Each row of a before or after table is a point. The points were changed in one or more steps. Then noise was added and the rows were shuffled. The steps act on columns, c1 being the first. Write out the steps. A step turns or swaps two columns, mirrors them in a line or flattens them onto one, adds a multiple of one to another, or multiplies or shifts one. Angles are multiples of 10 degrees, from the lower column toward the higher: turns from -170 to 170, lines from 10 to 170 but not 90. Use the fewest steps. Two steps may share a column if one is a turn and the other turns, adds or multiplies; they go together, in the order done. Otherwise the lowest column goes first.

Before (13 x 2):
[[ -1  15]
 [-13  35]
 [ 38   0]
 [-18  26]
 [ -8  -1]
 [ -6  25]
 [  1  22]
 [  3  22]
 [ -7   7]
 [  8   1]
 [ 29  20]
 [ 33  11]
 [ 38  14]]
After, 13 rows:
[[-35  26]
 [  5  22]
 [-11  25]
 [ 58  20]
 [-16   8]
 [ 76   0]
 [ 76  13]
 [-16  -1]
 [  2  22]
 [ -2  15]
 [-26  34]
 [ 66  10]
 [ 16   0]]
Steps: multiply c1 by 2

Before (9 x 3):
[[ 10  28   7]
 [-56   2  28]
 [ 13 -52  15]
 [ 23  -1  39]
 [ 14  -7 -24]
 [-25  11  13]
 [-51  12  53]
 [ 24 -25 -18]
 [ 18   4 -28]]
After (9 x 3):
[[-28   4  18]
 [ 16 -36  13]
 [ 27   3 -56]
 [  6  19   8]
 [ 53   9 -51]
 [-25  -5  14]
 [-18 -17  23]
 [ 40  -1  24]
 [ 13   8 -24]]
Steps: swap c1 and c3; multiply c2 by 0.7

Before:
[[-12  11  -5  30   2  10]
 [ -8  -1  -1   0  -8   2]
 [ -7   4  -5   5   1  11]
 [ -9   5  -2   9 -18 -32]
 [ -6   3   1  13  -1   9]
 [ -6   4   4   6   2  11]
 [-12 -13  -1   1  -9 -25]
 [ 42   5   9   6  -1 -14]
 [  2   7   6   1   1 -18]
 [ 11   0   7   0 -17  12]
 [-11   0  -1  32   0  11]
 [-10  -5  -6  14   5   9]
 [ -5  -4  -6   3   4   5]
 [-11  -3  13   3  -8   1]]
After, 14 rows:
[[ 42   4 -21  19  -2 -13]
 [ -7  -1   4   0 -10   1]
 [ -9  17   4  27 -23 -29]
 [-10  -2   1  43   7  10]
 [-12 -15   3  90   2   1]
 [ -5   0  -2   9   4   6]
 [ 10  -7  -1   0 -22  10]
 [  1   7   4   3   1 -19]
 [-12  25   8   3 -11 -11]
 [-11  -7   6  96   1   9]
 [ -5 -10  10  17   2   6]
 [ -6  -8   7  38  -1   5]
 [-11   1  21   9 -10   4]
 [ -7 -11   0  15   2   6]]
Steps: add -0.7 times c1 to c3; mirror c2 and c6 in the line at 110 degrees; multiply c4 by 3; multiply c5 by 1.3

Before, 11 rows:
[[ 59  32 -16 -30 -18 -13  14 -19]
 [ 27  19  26  32  42  69  18 -37]
 [  1  12 -30   6  21 -19  19   5]
 [ 14   4   8 -30 -29   2  23 -10]
 [ 30   2   3 -34  38 -17   5 -15]
 [ 12 -12   9   4 -15 -29  20 -33]
 [ 41  17 -13  -8  -7 -38  24  33]
 [ 30 -44   2  33  -3   8 -11  13]
 [ 37 -14 -15  26 -16  -5 -38   7]
 [ 31  26  22  43  34 -42   5  23]
 [ -4   2 -14  -4 -20  18   0  12]]
After, 11 rows:
[[ 28  15   3  31  82 -81  24  30]
 [ 37  12   4  -3 -13  48  29 -26]
 [ -7   3  -6  -3 -39 -13   2 -24]
 [ 33  23   3  45  72  42  11  21]
 [ 35   0   4 -34  73  17   4  -3]
 [ 53  28  15 -33 -33  13  16   0]
 [ 31 -41   1  36  -5  -7 -14   1]
 [ -3   8   1   3  46  17  22   3]
 [ 10   5  -1 -33 -60   4  24  -9]
 [ 33 -10   8  27 -30   4 -38  12]
 [ 15 -17   2   4 -27  13  20  43]]
Steps: flatten c1 and c3 onto the line at 10 degrees; turn c2 and c7 by 10 degrees; add -0.7 times c4 to c8; turn c6 and c8 by -160 degrees; multiply c5 by 2

Before:
[[ -8  39 -24 -12 -47 -11 -15 -23  -3]
 [ -8 -32 -31   8  24  15  49  25 -15]
 [-12   2  51  -5 -22 -10  31 -12 -28]
 [ 18  33 -21  23   6 -29  24  26 -63]
 [-11  14 -22 -30  21  25  37  11  16]
 [  3  38 -11  39  12  32  13  -7 -50]
 [ 30  38   2  48  33 -30  43  48  16]
 [-22  -7   7 -19 -14   0 -25  -7 -54]
 [ -3  11  -5  15  34  10  25 -30 -30]]
After:
[[ 18  23 -14  23  -3 -37  25  26 -63]
 [ 30  28   2  48  17 -39  52  48  16]
 [ -2   1  -4  15  24  13  35 -29 -29]
 [  2  28  -8  39   8  41  16  -7 -50]
 [ -7 -42 -22   8   4  20  54  25 -15]
 [-22 -17   4 -19  -4   0 -28  -8 -54]
 [-11  -8  35  -6 -32 -12  21 -12 -28]
 [-11   3 -16 -30   7  32  41  11  16]
 [ -8  29 -17 -12 -39 -14 -30 -22  -3]]
Steps: shift c2 by -10; multiply c3 by 0.7; turn c5 and c7 by 20 degrees; multiply c6 by 1.3

Before, 8 rows:
[[-20  -1 -21 -24 -31  33  16  -4 -16  12  15]
 [ 38 -25  -8  31 -10  14  26   4 -17  -1 -51]
 [  4  12  48  35 -12 -41 -28 -25 -39  25  -2]
 [ 39   9   3  17 -14  35 -11  44  32   4  24]
 [ -1   8  12  46  -7  11  17 -60  13  30  21]
 [ -5 -16 -19  40  -4 -23  11   6  31   8 -22]
 [ 23 -39 -15 -20  42   0 -13 -26 -65 -44 -10]
 [-22   9  17  22  12  -2  28   2   9  15   8]]
After, 8 rows:
[[ 25 -42  -3 -50 -42  -2 -29  18 -39  55 -45]
 [-15  10 -28  32   0 -87 -40 -37 -42  13 -44]
 [-16  -2   4   2  33  68   8  27  11  26 -25]
 [ 21   9 -24  25  15  -2  23  -3  -7 -16 -34]
 [-32   9  31  10 -24  71  18 -28  10 -34 -18]
 [ -9  12 -53  47   5  22 -25  26 -16 -32 -21]
 [-26 -31 -14  10 -25  27  21  15 -36  -5 -90]
 [  0 -18  15  23   6 -46   9  18  -7 -47 -61]]
Steps: turn c1 and c5 by -120 degrees; turn c7 and c8 by -40 degrees; turn c3 and c8 by -130 degrees; turn c4 and c10 by -70 degrees; turn c9 and c10 by -50 degrees; multiply c6 by 2; shift c11 by -40

Before, 8 rows:
[[-14 -36  -3   5   3  34   3  24  -5  20  -6 -49  -9 -37]
 [-23  22   5 -20 -29 -10 -22 -40  -3 -19  15 -21  30   8]
 [ -3 -27   4 -25  25 -12  10 -23  10  22  -7 -51  13 -25]
 [  2   7   2  17  24  26 -11  -9  41   2  23 -24  -1  26]
 [-16  39  18  22 -24  30 -23 -45 -16 -11   5  36  38 -11]
 [-44  32 -34  23  15  -4 -13  21 -95 -32  16 -20  55 -13]
 [-24 -21 -18  47  45  21  -1 -11  -7 -15  15 -27 -43  43]
 [ -4  12 -29 -18  -1   5 -12 -50  30  14   4  11 -33 -15]]
After:
[[-29  38  19  -7 -24 -44 -13 -47 -24  -9   4  -4  30 -25]
 [  3   9  -8  29  25  -1  43  -9  -5   4  23  36   0  -9]
 [  8  12 -24 -19  -1 -11  35 -53  -7  14   4 -15 -31  14]
 [-33  21   2   6 -27  24   1 -39 -23 -20  15  10  21  20]
 [ -8 -21 -27  48  47   3  -6 -11   1 -15  15  25 -49 -40]
 [-59  30 -38 -11  15  14 -90  19 -30 -35  17   0  34 -23]
 [ -6 -26  -9 -29  26  42   8 -22  12  20  -7  32  14  20]
 [-12 -35 -21 -32   3   5  -7  24   2  17  -5  57 -12 -11]]
Steps: turn c1 and c13 by 20 degrees; turn c6 and c12 by 140 degrees; turn c3 and c12 by 20 degrees; turn c4 and c14 by -80 degrees; mirror c7 and c9 in the line at 50 degrees

Before, 11 rows:
[[ 30   8  -1 -35 -30  14  -2  42  -5   5 -11 -38  40  -4  30  24 -22 -16]
 [ 12  20 -18  41 -26 -28  18  66  22  27 -30  57 -19  16 -19  15 -14  41]
 [-27 -42  -2  26  33 -30  19 -18   6 -28   1   7  10  37 -26   3  25  -8]
 [-49  -9   1  14   6 -12   8  -5  15 -29  34  28 -34  33   6  -9 -18   4]
 [ -5  25 -55 -18 -29  13 -24 -24   7  24  10 -12  -2 -29   9  13 -31  52]
 [-42  -4 -17   6  53 -17  38 -39   7 -72  -5  29 -25  16 -14 -31   7 -13]
 [ 20  64 -25 -17 -39  -1  17   4  28  35  28   4  48 -18   7  39  -9  19]
 [-39 -24 -35   0  24 -26  23   4   6 -53  34  -1 -21  25 -35 -39  22 -34]
 [ 37 -24  29 -27  -5  -6  29  33 -39   3  13   0  42  12 -22 -18 -29  -3]
 [  0 -34  30 -22  -3  -2  34  19 -52 -19  -6  17  25  30  -3 -24  61 -28]
 [ 57 -25  34 -33 -49 -22  -2   9 -18 -29   9  -5  24  -3 -10  -6  -8 -34]]
After:
[[ -2 -30  35   2  29  -4  45  21 -47 -26  -3  16  78 -17   1 -27 -53 -30]
 [ 61 -22  33   2  32 -22  -1 -10 -21 -34   7  -4  77  36  -7 -11   9 -36]
 [ -2  20 -55   0  -7  13 -26  -6   9  32   5  -8  51  47  11  12  45  49]
 [ 24  57 -24   0  14   3  17  -9  30  51  32   5  97  40   4  32   6  16]
 [-53  -6   6  -2  15 -11  20  -9  15 -29  36  36  11 -29   5  -6  18  -2]
 [-42   4 -16   2 -23 -16  50  36   5 -70  -2  29  27 -50 -16 -38  21  -9]
 [  8  19 -11   2  31 -25  31 -63  20  32 -31  58  30  13 -16  13 -38  37]
 [ 32   9  -2  -4  19  14 -11 -48   5   7 -10 -38  89  22  29  20  -7 -23]
 [-38 -13 -32   0   1 -26  21  12   8 -60  28  -5  31 -32 -35 -37 -18 -29]
 [-26 -40  -3   0   7 -24  17  29   3 -34   5   9  63 -45 -23   4  -8 -11]
 [ 36 -22  38   6  19  -7  25 -40 -43  -4  17   0  95  -2 -25 -16   1  -3]]
Steps: turn c2 and c10 by 10 degrees; multiply c4 by 0; turn c5 and c14 by -130 degrees; add 0.3 times c12 to c7; turn c8 and c17 by -140 degrees; shift c13 by 50

Before:
[[ 10   4  14  17  -1   4   4  13   7  17 -11  13 -12   7   8   1   1  17
    4  -4]
 [ -9   0   3  -8  -6  -1 -12  20  12  11  -3   6  20 -16 -11 -10  -8  13
  -14   0]
 [ -9  -2  -7   9 -11  19   8   1  -2 -17 -18   5 -32  -5  15  10  15 -14
    4 -21]
 [ -7  -5   5  -6   5 -20   8   9  11  11   6 -13   4  -6  -2 -17  -5   7
  -16   5]
 [  2 -10   0  -6  -2 -19   0  15 -19   2   6 -17 -10   2 -13  -1  13   0
   -5  18]
 [  1  -1  10   0   7  -4  -1  13  12   3  -7  16   6  -6  15   2  -3  -1
    0  10]
 [  0  -9   2   7   5   8  -6  14  16  -1  11 -11  16  -3  -5  -4  -9  -3
  -10  -1]
 [  7   3  19  15 -12  -5   7  17   3  15 -17   7 -12 -13   2   5 -18  -3
   -3   4]
 [  0 -16 -22   9 -16  11  19  -9  -4 -10 -23   1 -11 -11   7  15  14 -12
   18 -21]
 [  7  15   3  -2   2   1   7  14   9  10  12  -1  -3 -19  -4   2 -13  14
   -1  12]
 [ 13  12  25  -1 -27  -7   9  -3 -16   7 -23  22 -19  17  17   9  -8 -14
   19 -26]]
After, 11 rows:
[[  5   0  10   1   1   0  -2  12  17   4  -8  15   0  -5  17   1  -1  -1
    4  28]
 [  2 -13   4  -4   6 -14  -2  16 -18   3   8 -17 -21   1 -10  -2   7   2
   12   9]
 [  1  -3   2  -2  -1  -7  -5  14  17  -3  13 -12  13  -3  -6  -5  -4  -4
   -9  32]
 [ 24   9  12   3   2   5   6  13   8  18 -12  13  -4   7   7   2  -1  22
   -5 -27]
 [-22  -3  -1  -1  -4 -12 -14  23  11  15  -5   4  17 -17 -11 -12  -8  14
   -3  40]
 [ 18  13   4   4  -5   3   8  15   8  11  14  -3  -8 -18  -2   3  -8  13
   -2  15]
 [ 35  13  25   4  -8  16   8  -1 -16   8 -22  21   8  16  18  10 -18 -13
   12 -78]
 [-23  -1  -5   2   2  14   7   2  -3 -16 -20   9  -7  -7  15   9   6 -14
  -15 -97]
 [ -1  -9 -20  -6   2  18  18  -9  -5 -10 -22   2  12 -11   6  17   5 -15
    0 -55]
 [ 19  10  20   3  -9  -5   5  17   4  14 -18   7 -11 -12   3   4 -19  -3
    4 -14]
 [-19  -7   2  -2  -1 -23   8   9  11  12   4 -13   0 -10  -1 -20  -2   8
    6  18]]
Steps: multiply c1 by 2.5; flatten c2 and c4 onto the line at 20 degrees; flatten c5 and c17 onto the line at 60 degrees; turn c6 and c19 by -60 degrees; turn c13 and c20 by 50 degrees; multiply c20 by 2.5

Before, 12 rows:
[[ 15  55  -7  17 -33  23  -2  -1   1   2   1  -1  77 -14 -26 -16  61  -5
  -56  24 -36  26   6 -36]
 [  7  -4  -5  15 -18  13  -3 -49 -47  15  27  -5 -29   3 -55   9  19  22
   37  53  19  26 -42 -42]
 [-69 -24  -9  47 -12  43 -22 -15  -3  16   5 -18  -4   4   4  45   5  59
  -11  -8 -35  43 -11  28]
 [-55   2   3  -1   8  55  -3 -22  16  52   3 -31  38  68  42  -1  -3  15
  -26 -40 -45  31 -27  13]
 [ 30  39 -12   7   0 -11  13 -42 -25 -33  -8   8   4   4  12  29 -23  -9
    2  -6  33 -22 -33  -3]
 [-12  10  28  12   6  24 -10  17  16   2 -34 -18  29  -5   8  56 -14  12
   -6 -26  14 -47  12   2]
 [-24 -11  10   4  20  13 -55  41 -11  10 -20   9  60  53  28 -30  15  56
   12  -8 -19  16  -7  18]
 [ 25   0  34   0  42   7   9   6   2  20  26   8  27  -1  32  45  -6   5
   45  43  -7  -9 -19 -25]
 [-19 -14   7  45   2   1  55  -5 -11  -3  14   3 -25 -18  -5  14   8  40
  -23  22  30  27  10 -27]
 [ -6  33   6   5   3  20  29  27 -22   9  -8  25  37  36  22  33  -2 -30
  -40  -6   8  10   7   5]
 [ -6  -7 -29  13  27  13 -12  47   6  29 -15 -44  41 -23  13 -15 -21 -38
  -20  36  13  26 -35  -1]
 [ 31 -11  13  43   0  -2  36  70  -3   4  27 -12   1   7  -6 -18  21 -17
   23  33   0  43 -17 -22]]
After, 12 rows:
[[-20 -17   8  46   1  23 -35  -7 -10  -2  25   7  -9 -32  -2 -46   8  42
  -23  22  17  27  12 -10]
 [ 14  56  -6  18 -33 -12  18  -2   1   2 -74  21 -18 -32  15 -12  61  -4
  -54  25 -41  26   6 -21]
 [ 30  40 -15   8   1  16  35 -41 -24 -30  -7  -1   8   1 -16 -48 -23 -13
    2  -6  29 -19 -33  -5]
 [ -9  -5 -29  11  27  21  -6  52  40  30 -43   6   9 -18 -27  23 -25 -35
  -21  37  -1  27 -33  13]
 [-55   4   5  -1   8   1   0 -23  36  53 -36 -27  -7  60 -32   2  -5  15
  -27 -42 -71  31 -25 -35]
 [-11   9  29  11   5  27  56  18  24   1 -34  -7  29  -3  -3 -34 -14   9
   -6 -23 -11 -44  11   5]
 [ -8  33   8   6   3  19  25  29 -34   8 -37 -16   4  35 -17 -59  -1 -29
  -37  -6 -12  10   7 -19]
 [ 21   3  34   1  42   1  31   4  -4  23 -23 -30 -29 -18 -17 -36  -7   6
   44  43 -10  -9 -18 -17]
 [-23  -9   8   4  21  -6   6  36 -15   8 -64 -19  11  52 -20  68  17  57
   11  -9 -21  19  -7 -18]
 [ 33 -13  14  43  -1   2 -44  68   6   4   7  14 -27  -7  -2 -13  19 -15
   21  32   3  43 -16 -22]
 [-69 -25  -8  46 -11  -2  36 -11  13  16   6   7  -6  22 -15  -2   6  59
  -10  -7 -55  42 -11  22]
 [  4  -3  -4  15 -16  26   7 -48 -28  14  36  66 -22 -23   7  -1  22  24
   35  55   6  28 -40 -34]]
Steps: add 0.7 times c2 to c16; turn c7 and c16 by -130 degrees; turn c6 and c21 by -50 degrees; turn c9 and c12 by 50 degrees; turn c12 and c15 by 130 degrees; mirror c11 and c13 in the line at 140 degrees; turn c14 and c24 by -40 degrees
